Each row is a point. The window is the flat piece filled in between its corners: a triangle in 3 columns, a solid with four corners in 4, and so on. A path goes straight from each point to the next, and from the last back to the first. After which points does the path pass through the window?

Window (3 x 3):
-0.008 -0.050 -0.014

0.043 0.057 0.008

-0.009 -0.056 0.021
Path:
(1): -0.003 0.039 -0.021
(2): 0.056 0.007 0.026
(3): 0.028 -0.015 -0.009
(4): -0.013 0.019 -0.012
(5): -0.029 0.042 -0.063
(6): 0.062 0.049 0.031
(7): 0.028 -0.035 0.021
(8): -0.038 -0.028 0.024
Through the window after points: 1, 5

Window, 4 rows:
0.031 -0.001 0.041 -0.004

-0.011 0.005 0.067 -0.038

-0.017 -0.024 -0.074 0.036

-0.023 -0.026 -0.010 0.044
Path:
(1): -0.037 -0.004 -0.009 0.055
(2): -0.008 0.030 0.038 -0.001
(3): -0.024 -0.075 0.006 0.010
(4): 0.030 -0.018 0.032 -0.019
(5): 0.000 0.029 0.087 0.017
(6): 0.003 0.045 -0.018 0.015
(7): -0.017 -0.058 -0.052 0.018
(8): 0.001 -0.041 0.000 0.014
Through the window after points: 2, 8

Window (6 x 6):
0.024 -0.028 -0.031 0.064 0.014 -0.001

0.050 -0.022 -0.007 -0.012 -0.020 0.056

0.003 -0.002 -0.052 0.015 0.003 -0.066

0.054 0.005 -0.029 -0.012 0.032 0.058

-0.017 0.041 0.002 0.005 -0.007 -0.006

-0.070 -0.021 0.032 0.021 0.029 -0.092
Path:
(1): 0.015 -0.011 -0.057 -0.006 0.039 0.049
(2): 0.048 0.008 0.041 0.043 -0.006 -0.029
(3): 0.065 0.022 0.010 -0.012 0.008 -0.026
(4): -0.012 -0.020 -0.047 0.034 0.006 -0.039
(5): -0.032 0.032 -0.055 0.021 0.010 0.042
(6): 0.015 0.019 0.031 -0.004 -0.016 -0.026
(7): 0.076 0.017 0.006 -0.017 0.053 0.005
(8): -0.052 0.004 -0.037 0.001 -0.032 0.022
Through the window after points: 1, 3, 5

Window:
-0.005 -0.009 0.055 -0.001 0.005 0.076 -0.064 0.013

0.003 0.044 0.009 0.006 0.025 0.066 -0.040 0.051

0.045 0.012 -0.023 0.018 -0.044 -0.062 -0.012 -0.065

0.007 0.007 0.016 0.018 -0.060 -0.025 0.012 0.005

-0.032 0.037 0.011 -0.045 0.051 -0.024 -0.014 0.021

-0.006 -0.041 -0.016 0.016 -0.028 0.054 -0.074 0.024

0.003 0.051 -0.032 -0.076 -0.037 -0.042 -0.004 -0.047

-0.014 0.022 -0.033 0.005 -0.037 -0.033 0.030 -0.072
Path:
(1): 0.008 0.011 -0.027 -0.023 -0.012 -0.010 0.000 -0.043
(2): 0.037 0.019 -0.013 -0.018 0.023 0.037 -0.013 0.029
(3): -0.030 0.016 0.023 -0.030 -0.016 0.002 -0.057 -0.005
(4): -0.041 -0.010 0.019 0.014 -0.045 0.009 -0.069 0.008
(5): 0.017 -0.014 -0.021 -0.011 -0.006 0.044 -0.040 0.006
(6): 0.019 -0.022 0.003 -0.022 -0.012 -0.007 -0.009 0.011
(7): -0.030 0.087 0.036 0.049 -0.021 0.043 -0.052 -0.016
(8): -0.005 0.039 -0.010 0.005 -0.071 -0.053 -0.017 -0.040
Through the window after points: 4, 6, 8

Window, 8 rows:
-0.038 0.033 -0.075 0.068 0.012 0.001 0.015 0.000

0.032 -0.012 0.019 0.014 -0.026 -0.069 0.000 0.066

0.001 0.013 -0.062 -0.006 0.024 0.003 0.032 0.008

0.059 0.012 0.026 0.062 0.005 -0.025 0.002 -0.035

0.025 -0.024 -0.052 -0.066 -0.011 0.041 -0.054 -0.013

-0.098 -0.013 0.004 -0.052 -0.035 0.007 0.061 -0.066

-0.020 -0.036 -0.020 0.040 0.013 0.030 0.027 0.061

0.008 0.051 -0.012 -0.034 -0.062 0.000 0.026 -0.041
Path:
(1): -0.022 0.022 -0.028 -0.013 0.023 0.031 -0.032 -0.013
(2): 0.033 0.017 0.037 0.038 0.016 -0.021 0.004 -0.003
(3): 0.047 -0.004 -0.025 0.044 -0.023 -0.021 0.007 -0.038
(4): 0.068 -0.046 -0.017 0.039 -0.046 -0.016 0.033 0.015
(5): -0.054 0.018 -0.014 0.018 0.045 0.027 0.007 0.021
(6): 0.005 0.051 -0.012 0.033 0.030 0.030 -0.029 0.010
(7): 0.003 -0.017 -0.052 -0.011 0.001 -0.019 0.055 -0.005
(8): 0.054 -0.044 -0.058 0.044 -0.002 0.010 0.053 -0.054
(9): -0.023 0.022 -0.004 0.010 0.005 -0.005 -0.003 0.046
(10): -0.003 0.022 0.010 0.020 0.025 -0.003 -0.005 0.040
(11): 0.032 -0.039 -0.027 -0.015 -0.063 -0.069 0.023 0.018
(12): 0.005 -0.023 -0.053 -0.008 -0.035 -0.003 0.021 -0.012
Through the window after points: 2, 4, 6, 8, 10, 12

Window:
-0.066 0.048 -0.033 0.007 -0.068 0.008 -0.018 0.001 0.044

-0.026 -0.013 0.014 0.049 0.029 0.020 0.012 0.022 0.031

-0.015 -0.001 -0.016 -0.017 0.005 0.046 0.090 0.053 -0.003

-0.030 0.065 0.008 -0.015 0.033 -0.090 -0.061 -0.015 -0.031

0.022 0.032 -0.007 0.012 -0.041 -0.013 -0.069 0.000 -0.028

0.028 0.028 -0.080 -0.042 -0.018 -0.010 -0.031 -0.010 0.012

-0.042 0.099 0.062 -0.047 0.049 -0.035 -0.044 -0.013 0.039

-0.008 -0.037 -0.011 -0.015 -0.013 0.024 -0.014 -0.021 -0.004

0.018 0.047 0.035 -0.004 0.049 0.031 0.046 -0.057 -0.009
Path:
(1): 0.012 0.031 0.022 -0.029 -0.011 -0.028 -0.019 -0.041 0.039
(2): -0.038 0.033 -0.009 0.022 0.021 0.013 -0.028 0.012 -0.005
(3): -0.014 0.042 0.003 -0.006 0.008 0.024 -0.013 -0.012 -0.016
(4): 0.017 0.014 -0.006 0.009 -0.039 -0.039 -0.001 -0.023 0.029
(5): 0.020 0.035 -0.016 -0.024 -0.002 -0.052 0.048 -0.037 0.046
(6): -0.047 0.053 0.010 0.009 0.009 0.047 -0.035 0.030 -0.024
(7): -0.015 0.040 0.005 0.009 0.042 0.038 -0.014 -0.003 -0.022
(8): -0.001 -0.035 -0.026 -0.025 -0.091 -0.041 0.007 0.014 0.041
Through the window after points: 3, 7
